Each row is a point. Each copy is the shape, with its points in the same order, turned, moved and blurred by noise. Some copies are also mirrored. Which?

Shape (9 x 3):
16  -100  -18
-3  52  42
-3  47  18
10  52  36
-1  54  23
19  40  -12
16  18  40
-25  -44  41
-34  37  29
Copy 1:
42  -88  24
-48  37  -26
-29  41  -13
-53  38  -11
-32  47  -15
-12  42  19
-46  5  -11
-5  -45  -44
-19  37  -46
Copy 1 is: only turned
Copy 2, 9 rows:
12  -101  5
3  57  -16
-17  45  -36
9  44  -29
-11  43  -40
-6  9  -61
24  18  -7
-1  -28  57
-12  43  4
Copy 2 is: only turned
Copy 3 (9 x 3):
77  -40  -7
-44  61  40
-49  49  19
-52  44  41
-50  53  20
-51  16  -2
-22  35  48
48  39  33
-25  74  18
Copy 3 is: mirrored
Copy 4 (9 x 3):
-29  -97  30
-10  65  15
7  45  0
-17  58  6
1  52  4
-2  22  -26
-31  31  23
-9  -19  69
22  45  31
Copy 4 is: mirrored

Shape:
34  -101  6  15
-26  27  16  35
18  27  11  38
25  -5  -12  -50
-41  28  0  35
4  -70  69  10
28  -2  12  4
-74  -37  42  32
-26  19  -6  43
-6  27  -4  -89
Copy 1:
61  50  29  17
-48  30  -33  -24
-31  34  -53  1
31  -33  -21  -10
-64  19  -19  -24
54  62  -4  -49
19  10  -37  -2
-31  66  19  -66
-60  22  -11  -5
12  -77  -36  -52
Copy 1 is: only turned
Copy 2, 10 rows:
-79  1  45  52
49  30  10  5
22  31  29  -26
-40  2  -38  -20
50  48  -3  14
-18  -44  45  53
-14  7  14  -15
43  3  12  87
37  52  8  9
-11  -14  -86  -24
Copy 2 is: mirrored
Copy 3 (10 x 4):
43  27  -32  -73
-22  39  6  52
20  21  1  42
-17  -41  -6  -16
-37  55  -21  43
7  53  30  -67
19  5  3  8
-46  95  -12  -15
-11  48  -13  34
-59  -63  12  7
Copy 3 is: mirrored
Copy 4:
-73  -71  29  -12
52  -4  11  -22
50  -24  -5  14
-39  18  -46  7
49  17  33  -19
-35  -79  -17  -61
4  -23  -21  6
12  -21  41  -93
45  -1  30  -17
-25  43  -66  -6
Copy 4 is: only turned

Shape, 12 rows:
-49  -58  3  -22  27  11
29  63  -35  -3  -41  -18
-2  -4  41  -36  34  43
38  64  -19  10  20  -54
6  -19  9  -7  49  15
-43  -44  41  -33  22  -2
-5  4  -10  -41  21  4
-22  -39  21  -9  64  53
59  16  -51  89  -11  26
20  54  12  54  -49  -51
-10  92  -33  33  3  -16
34  -4  -23  43  9  -10
Copy 1, 12 rows:
-60  37  58  18  2  28
56  8  -52  -2  -15  -5
-20  29  28  17  75  13
29  -9  -32  -38  1  -56
-34  -1  33  -8  41  5
-36  60  67  15  25  6
-28  35  -5  -1  27  9
-61  -2  55  23  57  25
48  -97  -5  -7  -12  28
88  -6  13  -1  -35  -42
30  -23  -45  32  -16  -53
17  -38  19  -29  -7  8
Copy 1 is: only turned
Copy 2 (12 x 6):
-31  -11  16  -51  -57  -66
18  -10  -33  41  -34  56
-8  51  20  -58  -61  0
64  -14  -49  -1  -5  34
11  10  23  -55  -25  -11
-30  43  -8  -45  -46  -61
-10  4  -22  -40  -61  10
-10  18  58  -80  -64  -32
39  -53  69  32  -4  54
48  10  -13  81  9  10
90  -23  -19  29  -59  27
20  -28  33  -2  5  13
Copy 2 is: mirrored
Copy 3:
16  34  -32  -9  26  -75
20  12  30  -5  26  75
30  17  53  -19  44  -64
33  -47  29  28  40  55
39  2  19  15  23  -55
12  4  -21  -41  37  -78
27  23  16  2  57  -22
32  26  25  16  17  -102
54  13  41  52  -74  38
-5  -47  20  -21  -23  63
-29  -14  39  43  22  56
48  -10  9  22  -20  10
Copy 3 is: mirrored
Copy 4, 12 rows:
-20  5  41  -38  6  -36
1  -13  -68  37  -58  41
50  40  24  -17  1  -7
-3  27  -98  31  -48  3
10  25  10  14  -20  -32
3  4  9  -35  43  -37
11  10  -6  -27  -31  -15
16  57  56  -18  2  -33
-22  39  -7  121  -63  25
-31  3  -83  69  13  39
-28  41  -68  22  -51  70
-14  17  -14  63  -27  -16
Copy 4 is: mirrored
